Every row gives one point. The ring and each string are closed loops that go straight from each point to the next, and from the last back to the first. Before rounding, they use only three directions, however many columns there are. Count how often each string passes through the ring. Passing back the other way cancels.
In the rows, 128 means zero.

Ring, 7 rows:
[[156 164 136 134]
 [106 179 114 119]
 [ 82 162 104 112]
 [ 80 123 101 109]
 [116  91 109 113]
 [156  93 125 125]
 [172 136 141 137]]
String, 22 rows:
[[ 66 136  75  92]
 [ 89 136  74  92]
 [113 133 110 115]
 [113 131 108 114]
 [ 97 122  73  91]
 [ 94 112  77  93]
 [111 117  91 102]
 [116 123 117 119]
 [ 98 104 135 130]
 [ 92  79 117 118]
 [105  76  89 100]
 [116  92  82  96]
 [123 119 102 110]
 [116 124 126 126]
 [ 93 102 126 125]
 [ 74  92 114 116]
 [ 77 103  82  96]
 [ 91 120  84  98]
 [117 133 102 110]
 [101 129 119 121]
 [ 76 126 128 127]
 [ 53 130 104 110]]
Times through: 3

Ring (8 x 11):
[[184 149 118 132  98 115 150 132 141 116 134]
 [166 187 134 121  80 107 152  96 122 107 128]
 [141 190 142 113  88 108 143  82 113 109 125]
 [108 161 139 106 120 116 124  90 115 121 126]
 [ 96 107 137 112 162 128 105 122 126 140 127]
 [114  70 142 126 180 134 100 152 134 150 125]
 [144  65 139 136 172 134 109 167 141 148 126]
 [171  92 125 139 142 127 129 164 148 136 131]]
String (20 x 11):
[[128 152 102 110 116 119 135 114 141 121 140]
 [139 148 151 121 118 116 129 107 116 122 122]
 [146 163 191 125 108 110 128  87  91 117 108]
 [148 207 180 117  76 102 143  62  88 103 112]
 [156 222 159 114  61  99 154  61  98  97 119]
 [164 232 130 111  49  98 165  66 114  92 130]
 [156 193 101 112  77 108 156  98 137 105 140]
 [141 149  94 114 113 119 140 123 148 121 142]
 [151 154 121 120 107 116 140 116 134 119 133]
 [162 156 156 128 104 113 138 108 115 117 120]
 [180 175 193 136  86 106 143  92  93 110 107]
 [186 217 153 125  53  99 164  78 108  95 122]
 [168 221 108 112  54 102 167  81 129  95 138]
 [144 187  83 107  85 111 153 102 146 108 146]
 [137 162  95 111 106 117 142 113 144 117 142]
 [143 147 148 122 117 116 131 109 119 122 123]
 [146 164 191 125 107 110 129  87  91 117 108]
 [129 203 176 110  86 104 136  59  89 106 113]
 [113 208 126  98  86 107 141  64 113 106 131]
 [116 180  96 100 101 114 140  93 136 114 142]]
Times through: 3
String:
[[135 119 156 125 140 122 118 123 119 132 120]
 [113 108 110 114 153 128 116 136 143 137 137]
 [ 91  90 101 109 173 134 105 142 149 145 140]
 [ 67  83 130 106 190 135  89 129 130 151 129]
 [ 72 114 156 105 168 127  95 102 109 141 120]
 [ 79 150 115  95 138 121 115  93 126 128 135]
 [106 152  87 101 124 121 130 110 145 124 145]
 [129 136 119 116 128 121 128 120 135 127 134]
 [120 134 162 118 136 119 117 106 110 129 118]
 [111 118 170 119 150 123 108 110 107 135 115]]
Times through: 0

Ring:
[[124 152 188 129 152 112 163  92  97 144 108 100  77 120]
 [107 159 162 145 136 126 161  96 123 136 119 113  80 131]
 [ 91 149 121 142 127 139 146 113 149 128 131 131 107 135]
 [ 76 126  80 125 135 141 128 133 161 133 140 147 149 126]
 [106 107  94  87 152 129 117 141 136 134 124 138 165 113]
 [141 107 134  68 162 118 120 133 106 132 106 119 149 109]
 [147 130 181  90 163 108 144 108  86 140  99 100 105 111]]
String (13 x 14):
[[139  90  96  50 157 129  99 154 125 122 111 135 184 111]
 [159 102 136  53 160 122 111 139 105 122 100 118 155 112]
 [179 104 172  44 172 108 119 128  78 128  87 102 138 105]
 [174 123 203  69 173 100 141 107  65 138  85  89 103 106]
 [159 140 203  95 160 108 152  99  79 136  92  92  85 116]
 [147 142 180 104 147 120 147 105 100 127 101 103  92 124]
 [101 140 141 128 147 122 149 109 123 142 122 120 109 120]
 [ 86 156 146 154 138 126 162  98 131 144 128 120  88 127]
 [ 79 162 124 163 120 142 156 104 156 129 136 131  91 141]
 [ 88 144  90 138 114 154 132 127 173 114 137 144 126 144]
 [ 58 130  57 140 124 151 127 137 182 129 150 157 154 133]
 [ 50 120  60 134 140 138 129 137 168 146 150 155 163 119]
 [ 76 102  60  99 149 134 113 149 156 140 140 153 184 112]]
Times through: 1

Ring:
[[182 111 155 112 110 131 109 117  98 143 159 153 125 158]
 [180 158 137 127 119 121 126 121 109 146 142 154 107 120]
 [153 171 120 135 122 125 143 122 132 144 148 144 104 113]
 [108 146 117 139 115 142 155 120 161 140 180 130 120 140]
 [114  91 111 103 109 152 135 112 152 130 185 106 133 184]
 [147  80 124  91 108 146 116 111 126 132 174 115 133 189]]
String (27 x 14):
[[161 191 104 133 128 119 147 122 133 143 131 138  92  96]
 [156 180  67 107 131 123 147 117 142 133 120 105  85 105]
 [146 156  84 108 125 130 143 116 143 133 139 109  99 127]
 [136 165  64 106 128 131 152 115 155 130 134  95  94 121]
 [107 163  98 137 120 139 162 120 168 138 168 120 110 127]
 [132 139  79 102 122 138 144 114 152 130 149  98 106 142]
 [141 129  97 104 118 137 136 114 140 133 154 110 112 150]
 [106 122 148 146 107 148 147 120 153 144 201 146 137 161]
 [ 75 107 171 164  98 159 154 122 168 148 234 157 155 178]
 [ 80  90 119 122 105 161 150 114 174 133 211 110 143 190]
 [115  89  61  71 116 153 137 106 162 118 162  65 119 186]
 [144 108  75  79 119 141 129 109 141 124 147  86 111 166]
 [143  93  74  70 117 145 125 107 141 121 150  79 115 178]
 [147  73  72  56 115 148 117 104 136 118 151  71 120 194]
 [158  76  81  59 115 144 113 105 127 120 147  80 119 190]
 [160 101  99  82 116 139 119 110 125 129 149 103 117 169]
 [150 115 133 114 111 138 126 116 126 139 168 134 125 160]
 [148 105 185 141 102 141 120 121 115 150 196 172 143 169]
 [174  94 193 129 101 136 105 120  94 150 186 177 143 173]
 [205  99 187 115 105 127  93 119  75 149 162 176 133 164]
 [203 122 126  92 118 123 105 114  92 138 130 135 109 146]
 [188 132 109  93 121 125 116 114 106 135 129 124 104 140]
 [200 146 116 100 122 119 114 116  98 139 122 135 100 127]
 [183 145  88  89 125 123 123 114 115 132 120 111  96 130]
 [157 138 132 123 115 131 130 119 123 142 158 142 117 140]
 [152 151 171 155 111 130 134 125 120 153 177 177 125 131]
 [155 182 176 174 114 123 142 129 121 159 171 192 117 105]]
Times through: 3

Ring, 10 rows:
[[157 129 158 109 124 125 173 134 114 106  68 117 130 140]
 [169 118 179 114 119 114 185 129 108 105  49 109 127 149]
 [162 103 162 119 108  98 186 120 117 113  58 103 120 145]
 [148 100 134 123 100  96 172 116 129 123  85 106 118 135]
 [128 115 106 127 100 116 143 122 144 137 130 121 120 117]
 [112 138  85 127 105 143 114 133 154 146 171 139 126 100]
 [100 149  64 121 111 155 103 138 159 146 188 147 129  92]
 [ 99 145  57 116 112 149 110 136 157 140 180 144 129  95]
 [110 135  69 109 115 134 132 132 147 127 147 134 128 107]
 [135 131 113 107 121 128 157 133 129 114 102 124 129 125]]
String, 31 rows:
[[139 110 115 110 111 105 171 122 129 114  87 111 122 132]
 [164 103 156 105 118  94 200 121 109  97  36  99 123 152]
 [182 121 201 109 126 115 198 132  97  94  25 106 130 158]
 [174 144 202 117 129 144 169 142 105 107  61 123 135 145]
 [161 140 177 119 123 141 159 139 115 115  82 125 133 136]
 [150 114 140 116 111 111 170 125 124 116  82 112 123 135]
 [160  73 141 114  98  62 209 104 118 107  36  85 111 153]
 [169  60 153 117  93  48 222  98 114 105  19  76 108 160]
 [168 104 175 124 106 100 184 120 116 115  58 103 121 147]
 [157 149 176 126 121 153 143 142 121 125 105 133 134 128]
 [139 131 130 120 113 132 147 132 132 126 114 126 127 123]
 [129  85  90 121  91  80 170 107 142 128 102 102 111 126]
 [122  76  74 126  82  71 165 101 151 137 116 100 107 121]
 [124 117 100 132  96 119 133 122 150 144 146 125 119 111]
 [125 151 121 134 109 159 109 140 147 148 167 145 130 104]
 [ 96 113  43 130  88 115 116 118 169 155 185 129 116  94]
 [101 118  52 124  96 120 122 121 162 147 173 130 119  98]
 [125 127 101 119 109 128 140 129 141 130 131 127 125 115]
 [134 159 134 123 122 165 121 146 135 132 143 144 135 112]
 [111 186 106 127 125 199  80 157 151 149 202 167 141  89]
 [ 84 152  32 120 109 159  89 138 169 152 214 153 129  81]
 [ 82 117   7 112  99 116 119 120 170 143 186 132 119  90]
 [107 120  58 113 106 119 136 124 152 133 149 127 122 106]
 [130 147 118 118 119 151 130 140 136 129 136 138 132 114]
 [129 153 120 117 122 157 127 143 136 128 139 141 134 112]
 [121 122  85 112 110 120 146 126 142 125 127 124 124 116]
 [106  98  39 102 103  90 161 113 149 120 121 111 116 115]
 [113 107  55  98 112  99 165 119 141 113 110 114 121 120]
 [136 136 116 103 126 133 157 136 126 110  99 126 132 126]
 [151 159 161 113 132 161 144 148 118 114 102 137 139 127]
 [142 144 141 118 121 146 143 139 128 122 113 132 132 123]]
Times through: 2

Ring:
[[140 115 144  93 131 120 129 146 112 118 133 136 120 139]
 [110 107 156  91 140 105 124 145 132 112 129 110  96 141]
 [ 94 103 158 102 148  94 129 142 141 103 131  91  81 143]
 [ 95 102 163 118 153  90 132 136 152 107 136  76  77 146]
 [105 103 174 119 153  92 127 133 163 123 136  69  79 150]
 [118 106 176 119 150  97 125 132 162 133 136  74  88 150]
 [162 117 157 124 138 120 132 133 134 141 141 112 122 148]
 [207 130 124 132 122 145 146 136  90 136 148 164 163 142]
 [218 135 106 126 113 155 151 141  65 126 148 192 178 137]
 [187 127 121 109 119 142 141 144  82 122 141 173 156 137]]
String:
[[153 119 134  88 124 129 130 149  97 116 132 156 133 136]
 [139 114 159  79 130 120 118 147 124 132 128 131 118 140]
 [137 112 157 104 137 113 127 140 131 127 134 114 110 144]
 [181 126 114 119 122 139 148 143  78 112 144 170 153 137]
 [175 125 118 100 119 140 140 148  78 113 138 176 151 135]
 [119 109 163  75 134 111 115 148 131 124 125 119 103 140]
 [116 107 170  93 142 104 119 141 146 127 130  98  94 145]
 [141 116 130 116 134 118 143 142 104 103 140 135 121 139]
 [131 113 138 116 138 112 140 140 115 105 139 121 111 141]
 [ 93 104 136 125 150  93 147 139 124  79 139  96  83 141]
 [ 64  94 177 111 161  75 126 136 172 102 131  50  52 148]
 [ 82  97 190  99 156  83 115 136 178 126 128  55  63 150]
 [144 115 137 129 139 115 144 136 116 111 143 120 117 143]
 [116 107 153 138 152  96 141 131 144 109 143  82  89 148]
 [ 69  93 203 108 165  72 113 131 199 130 129  29  47 154]
 [ 77  95 201  97 159  79 109 135 191 134 127  43  56 152]
 [ 79  96 197  96 158  81 111 136 186 131 127  49  59 151]
 [135 113 148 117 140 111 135 138 127 117 138 112 109 144]
 [132 114 120 138 140 111 155 137 103  87 146 124 113 140]
 [ 74  99 158 105 153  85 131 142 146  91 131  79  68 143]
 [ 77  97 189  80 152  86 109 143 172 124 123  67  64 146]
 [116 107 166  95 142 104 121 141 143 124 130  99  95 144]
 [155 120 124 111 128 127 142 144  92 106 139 152 133 137]]
Times through: 5

Ring:
[[114 123 140 180 118 162 119 129 121  71 118  87 146 118]
 [106 119 133 159 121 155 140 128 109  49 126  92 149 123]
 [110 121 127 131 121 145 152 132 108  50 139 107 150 132]
 [123 127 123 104 122 137 152 140 118  72 154 127 148 144]
 [148 143 123  89 122 132 129 152 146 129 166 150 141 156]
 [159 150 128 100 121 136 109 156 162 158 164 152 137 156]
 [163 151 137 134 117 148  86 154 171 171 151 138 134 146]
 [152 144 142 164 114 158  81 148 163 151 136 118 135 133]
 [138 136 144 180 115 163  89 140 150 124 126 101 138 124]]
String, 30 rows:
[[129 125 132 142 114 150 126 141 129  82 144 113 144 132]
 [108 140 130 139 138 146 139 126 120  94 119 105 147 137]
 [ 96 135 126 131 142 142 158 120 105  69 117 101 151 137]
 [111 110 122 113 113 140 168 136  99  22 156 115 152 134]
 [140  93 122 100  83 140 158 157 110   7 196 134 149 133]
 [142 115 126 111  99 142 137 153 127  62 175 133 145 138]
 [128 138 128 119 127 141 134 139 131 104 142 124 145 144]
 [114 154 123 105 150 133 146 129 128 126 126 126 146 154]
 [129 150 120  86 139 128 145 139 134 126 147 142 145 159]
 [123 157 125 108 147 134 134 133 138 141 129 130 144 155]
 [129 147 130 126 134 142 124 137 139 129 132 123 143 146]
 [166 134 128 100 103 138 112 163 157 126 181 153 138 150]
 [154 139 130 114 113 141 111 154 153 132 162 141 139 147]
 [127 160 130 125 146 140 119 133 146 156 122 125 141 151]
 [128 171 130 122 155 138 113 132 153 182 115 128 140 156]
 [132 174 132 127 155 140 106 132 159 193 113 128 138 156]
 [126 158 133 136 144 144 114 132 146 155 117 119 141 146]
 [117 167 133 141 157 144 115 124 145 168 102 113 142 148]
 [144 160 140 154 134 152  86 140 165 180 121 120 136 142]
 [181 133 149 177  88 166  53 165 183 157 160 126 129 126]
 [157 140 148 184 107 166  67 149 169 153 134 110 133 126]
 [117 161 141 176 150 157  98 123 147 162  91  96 140 135]
 [139 133 148 197 111 169  80 140 151 121 121  93 138 118]
 [153 106 151 210  79 178  75 152 148  75 147  91 137 104]
 [143 108 146 193  88 171  92 148 138  67 146  94 140 109]
 [134 116 141 176 101 164 107 142 132  71 140  98 142 117]
 [134 116 138 165 101 160 113 143 131  70 145 104 143 121]
 [123  99 141 186  92 168 120 139 114  24 142  85 146 107]
 [110  99 138 182 100 165 134 132 103  12 135  81 149 108]
 [127 101 135 159  93 159 131 143 114  27 155 100 147 116]]
Times through: 2

Ring:
[[126 116 112 141  93  83 160  98 166 182 158  88 106 134]
 [126 138 120 112 111  76 172 121 151 164 149 110 130 101]
 [133 119 117  95 144 130 133 156 133 113 126 144 170  80]
 [129 107 104 106 162 166 105 155 114 110 120 146 171  84]
 [115 116  87 132 164 168 105 124  94 151 129 121 138 102]
 [120 110  97 152 113 118 136  95 141 183 152  89 105 136]]
String (26 x 14):
[[115 125  96 140 130 120 138 104 122 180 147  99 114 118]
 [105 145  89 146 135 109 150  89 104 207 152  88  96 118]
 [122 119 104 130 127 120 138 116 133 162 143 109 127 113]
 [142  71 114 145  90 123 123 116 190 140 148 102 130 145]
 [135  85 110 142 102 124 126 115 171 148 146 103 128 136]
 [129 104 108 130 121 126 130 123 148 148 141 113 135 117]
 [106 141  89 140 145 124 140 100  97 192 146  98 108 110]
 [ 91 151  68 158 167 147 126  82  60 219 146  88  89 115]
 [ 96 139  68 151 178 169 109  97  58 195 136 102 107 108]
 [124  92  90 137 154 180  91 128 114 135 128 123 145 114]
 [135  87 107 125 132 155 107 138 146 121 131 127 154 113]
 [125 111 103 120 145 146 119 134 123 137 131 126 148 101]
 [117 130  96 111 171 158 116 141  90 137 124 136 154  81]
 [117 134  95  92 199 182 102 165  68 110 110 160 181  57]
 [137  99 111  91 169 178  96 176 118  80 110 164 195  72]
 [145  83 118  99 143 164 101 170 150  81 118 154 188  90]
 [138  93 114 113 130 143 117 147 152 113 130 134 163 103]
 [121 128 103 110 156 141 127 139 108 138 129 132 152  86]
 [128 110 108 118 136 135 126 135 134 136 134 125 148 102]
 [142  80 114 117 128 154 106 149 158 105 128 135 166 109]
 [135  82 102 116 158 188  84 156 126  97 117 146 175  98]
 [102 138  74 125 201 191  96 129  47 156 120 132 143  80]
 [ 90 157  66 137 200 176 110 107  31 191 129 114 118  86]
 [106 119  75 151 165 172 102 103  81 178 135 105 116 115]
 [122  95  92 151 129 151 110 107 132 162 142 101 120 132]
 [134  92 110 131 115 131 124 125 159 139 140 114 139 122]]
Times through: 2
